Every row gives one point. The last column is the point's height on a tilted bowl or saddle (a function of degree 2), plus a little noise. Along how many of its main directions does it bend up, bend down or stay straight?

Points (11 x 3):
[[-23   7  19]
 [-48  10  35]
 [ 45 -20  33]
 [-14  15  17]
 [ 59 -30  50]
 [ 40 -17  29]
 [-25 -20  26]
 [ 20  37  23]
 [ 17 -17  19]
 [ 36  50  38]
 [  3 -48  39]]
Directions: 2 up, 0 down, 0 straight

Points (15 x 4):
[[ 54  22 -45  43]
 [ 13 -46 -31  26]
 [ -6 -17 -30  11]
 [-18  -1  -3   7]
 [ 43 -21  -3  21]
 [ 23  27   3  16]
 [ 33  14   1  15]
 [ 23  16 -29  16]
 [ 39  25   4  22]
 [ 50 -64  30  65]
 [ 43  13 -45  32]
 [ 10 -33  22  19]
 [ 34 -63   5  45]
 [-50 -57  23  51]
 [ -8  24 -12  12]]
Directions: 3 up, 0 down, 0 straight

Points (26 x 5):
[[-21 -46 -38  15  27]
 [-22   5   5  48  32]
 [-38  22  50 -11  34]
 [  3 -13 -59 -15  36]
 [ -6   2 -19   4  18]
 [ 29 -38  17  16  25]
 [-11 -44 -24  -4  23]
 [  9  19  -5 -23  15]
 [ -2  31 -49  39  43]
 [ -8 -42  61 -12  43]
 [-38  20   1  12  23]
 [ 22  18  95   5  62]
 [ 30  23  -4 -40  17]
 [  5 -40  -9 -23  22]
 [ 15 -24  16 -17  18]
 [ 19 -20  -9 -23  18]
 [ 24 -40 -43  11  32]
 [  7 -16 -24 -24  20]
 [ 26  59  -9 -36  26]
 [-19  -1 -35  16  24]
 [ 41  77   9  33  42]
 [ 20  25 -66  30  48]
 [ 38  24  48  -2  23]
 [  4  41  18  27  30]
 [-71  32   8 -45  30]
 [  0  22 -40  31  33]]
Directions: 3 up, 0 down, 1 straight

Points (39 x 7):
[[ 24 -14 -19 -13   9  67  37]
 [  1 -30  71 -10 -20  45  54]
 [ 40 -34 -39   0  -4  19  25]
 [ -4 -72 -39  14  18  -3  31]
 [ 16 -38  36  -3  57 -11  25]
 [ 45   7  31   4  -6  28  24]
 [-16   6   0 -52  -3 -17  12]
 [-11  27   5  -3 -19 -58  13]
 [ 27 -19 -71 -40 -12  24  48]
 [ 26   6  40   1  -6 -30  13]
 [ 34 -56 -41   4  37 -47  29]
 [ -2 -19 -24 -15   5  -7  16]
 [  9  65   6 -11   4   5  18]
 [-10  63  32   3 -38  27  35]
 [ 37  51 -14  45  -4  56  65]
 [  4  -5  16   8   2  -7  11]
 [-59  31  45 -42  70  -8  21]
 [ -1 -15  57   5  14 -39  24]
 [-45 -28  11  15  14  47  40]
 [ 12 -55  11  -5 -38  65  52]
 [ 76  -6   8  58   4  59  57]
 [ 25  16  20 -43  35 -30  11]
 [ 23  24  29 -39  18  56  26]
 [  7 -63  21  44   9 -17  20]
 [ 41  64 -13  19 -16  26  46]
 [ -7 -21  13  25  48 -23  16]
 [-21  -9  44 -22   0  50  38]
 [ 15   7  35  47  70 -30  32]
 [-26 -34   3  45  -7   0  26]
 [-40 -64  13  55  26  26  38]
 [  6  20  38  15   9  33  26]
 [-15   6  60 -45  16  36  32]
 [-19  30   7  -9  43 -21  12]
 [ 14 -23  19  40  28  10  19]
 [ 44  -7 -14 -35 -22  21  20]
 [-47  14 -19 -15  35 -16  24]
 [  3  11 -14 -14  12 -30  10]
 [-15  29 -38  23  15 -16  34]
 [-23  15  -5 -25  -1 -54  14]]
Directions: 4 up, 0 down, 2 straight
